Every row gives one point. The last column is the point's height on a tilted bowl or saddle (a function of degree 2), plus a little noise. Count its main directions that bend up, bend down and stay straight.

Points (11 x 3)
[[ -5  37 -20]
 [-24 -25  60]
 [ 30 -16   5]
 [ 60  -6   5]
 [  9 -23  23]
 [ -1 -29  37]
 [-29  54 -24]
 [-30   2  31]
 [ 19  -3   0]
 [ -1  22 -11]
 [-28  -8  43]]
Directions: 1 up, 0 down, 1 straight

Points (10 x 3)
[[ -6 -23  22]
 [-22 -20  17]
 [-60  10 -60]
 [-18   1  -6]
 [ 48  31  59]
 [-19  49 -36]
 [-14  -2  -1]
 [-14 -25  24]
 [ 51  -3  28]
 [ 20 -17  21]]
Directions: 1 up, 1 down, 0 straight

Points (17 x 4)
[[ -2   4  -3  -4]
 [ -4  -3 -45 -60]
 [-41  -1   9 -32]
 [ 17  17  29  -5]
 [ -5  34  60 -41]
 [ 17  34   9   3]
 [ 12 -46   6  34]
 [ 34   5   4 -12]
 [ -2  19   8  -3]
 [  3  -4 -11  -7]
 [ 20 -47  31  36]
 [ -1 -15  27  11]
 [ 28  13  -9 -14]
 [  6   5 -12  -9]
 [ 12  27  43 -18]
 [  0 -21   8  15]
 [ 32  11 -20 -25]]
Directions: 1 up, 2 down, 0 straight

Points (21 x 5)
[[ 15  39  -4  17 -11]
 [-14   4   9   7   5]
 [-46 -36 -48  -2  -5]
 [-40 -60 -34  30 -60]
 [-37  -7  22 -13  19]
 [-28   5   4  -2  10]
 [  0  -5  21  16   7]
 [ 17  33   8 -12   2]
 [  2 -44 -20   8  -7]
 [-19  17  11  -3   8]
 [  2  13  20   5   8]
 [ 46  41 -10  21  -1]
 [-22 -11   5 -16  14]
 [ 27   3 -16  11  14]
 [  7   5 -29  38 -14]
 [ -3  -4  -9   5   7]
 [  6   4 -23 -33  22]
 [ 14   6 -26  10  10]
 [ 19  -2  -8 -28  14]
 [  0 -37  18  23  -4]
 [ -9 -53  36 -41 -19]]
Directions: 2 up, 2 down, 0 straight

Points (21 x 5)
[[-20 -26  -2   8 -16]
 [ 10 -39  13   2 -17]
 [ -7 -23 -21  -1 -21]
 [ 11   3  29  26 -19]
 [-60  18 -14 -23 -60]
 [ 41 -29  -6  -6 -30]
 [-32   3 -26   4 -23]
 [ 35  16  19   6 -26]
 [-22 -14  16  16 -15]
 [-16 -14  11  -3 -15]
 [-29  -1  -7   4 -17]
 [ 15  -7   0  26 -15]
 [-12 -38 -20  -6 -29]
 [ -8  15 -32  -8 -30]
 [-41 -27  -7 -16 -36]
 [ 10  16 -30 -38 -44]
 [-45   8  -5  -5 -31]
 [  6 -32 -18  17 -23]
 [ -6 -15   2 -22 -16]
 [ 15  13  -7 -11 -21]
 [ -1  10   2  22 -11]]
Directions: 0 up, 3 down, 1 straight

Points (38 x 7)
[[  3  -8 -10  -4  13  -8  -2]
 [-22  -7  30 -10  20  28  35]
 [-15  -8   3  -5   0   7  10]
 [-10 -31  -9 -25 -21 -44  42]
 [ 39  -6 -15  14  16   6  -9]
 [-17  16 -12 -25   0   5  -8]
 [ 35  -3  40  16 -47   1 -35]
 [-32  -5 -43 -20  17 -14 -41]
 [ 58  -4  24  26   8   8 -28]
 [ 53  27  15   7 -16 -17  -4]
 [  6 -14  43  -6 -17   5  30]
 [ 16 -12  25 -23  26 -39  42]
 [-36 -16 -30  23  10  12   6]
 [-18  24   0 -27 -16 -14  14]
 [-27 -15  -9 -41 -18  15  17]
 [  8   9   0  25   1  40  18]
 [ 15   6  18 -34  17 -12  25]
 [-13   3  12 -14 -39  31  36]
 [-11  16  16   3  19 -60  60]
 [ 23   4  20  12  31  36  29]
 [  6  -6  17   3  -7  -3  12]
 [ 19  22  -5  13 -37 -16   1]
 [ -2 -14  25 -23 -22 -11  36]
 [ -3 -37  17 -28   1 -12  24]
 [-41   0 -35  29  17  23   5]
 [  1  20  26  23   4  -9  35]
 [ 14  25 -23  -8  -5   2  -1]
 [ 46 -10   6 -20  20   4   4]
 [-18  -9  16  -9  15 -39  37]
 [ 11 -10 -34  -2  -1 -13  -5]
 [ -8  13  -2 -23  -3  16   5]
 [-14   4  12 -19   9 -21  19]
 [ -2   2   8  23  -2   0  15]
 [-24  30  26 -19  18  15  24]
 [-16  12 -14   3  10 -15   0]
 [-14  -3 -31  21  -7 -35  20]
 [-22  20  10   8 -20 -38  46]
 [-42 -44   7   3  22  -3  20]]
Directions: 4 up, 1 down, 1 straight

Points (49 x 7)
[[-29 -12   6  30  -6  54 -15]
 [-13 -34 -13  -3   1 -37 -14]
 [-24  -1   5  12  29  25   1]
 [  1 -10  43 -10 -29   9   6]
 [ 13 -32 -24  -9  -9   4 -20]
 [ 19 -16  15  10 -40  28   4]
 [-18   3  24 -38 -31  13  -1]
 [  0 -20  -4  13 -23 -36  -1]
 [  8  22   6  -4 -15  15  -1]
 [  6 -31 -33  24  17  16 -28]
 [ -7 -26  19  28  19   4  -5]
 [ -7  28 -35 -11 -14   7 -17]
 [-15  23   8  -8  -8   4   2]
 [ -2  -1  20 -21  43 -37   1]
 [ 33   4  14  10 -11  19  -2]
 [-11 -20 -11  -6   5 -13  -9]
 [-43  28  10   7 -19  13   3]
 [ -5 -60  23  12 -26 -22  -5]
 [ -1   5  18  24  13 -38   0]
 [ -1 -21  21 -33 -27 -24  -5]
 [ 10  19 -24  33  25   7 -16]
 [ 15   1  -3  53 -21   9   1]
 [-19  21  27 -13  -2  18   7]
 [ 25   9 -38  -9  28  -9 -30]
 [-20   3  36 -11 -14  41   2]
 [ 26 -18  -1 -13   0  -8 -12]
 [ -7   7  17   9 -24 -12   7]
 [  3 -24  24  16 -49  16   9]
 [ 31   8 -33  23 -48  -3  10]
 [ -8  15   5 -16  -1   4  -1]
 [-48  22  33 -27  12   5  18]
 [  5  37  -8   9 -23 -25  -2]
 [ 20  38  -4   4  24 -20 -10]
 [ 24 -16  14  12 -31 -18   9]
 [  5  -6 -20  -1  16   1 -14]
 [ 31   6 -38  27  14 -14 -21]
 [  8  17   4   5   8 -21  -2]
 [ 41  -8 -38 -27  55  45 -60]
 [  7  18 -29  -1 -30 -49 -12]
 [ -5 -39  -6  37  -7  -1 -11]
 [-15  24 -16 -24 -15 -15 -12]
 [ 57   9  -3 -17  12  10 -24]
 [ 28 -37 -10   2 -31 -11  -3]
 [-13 -16  13  -1   6   5   0]
 [-15 -26   5 -26  -4   7  -7]
 [ 27 -18  -4 -24 -41  38 -13]
 [ 38 -22   0 -12   7   8 -19]
 [ 23 -38 -13  21  36  36 -37]
 [-15 -27  31 -52  14 -32  -5]]
Directions: 1 up, 5 down, 0 straight
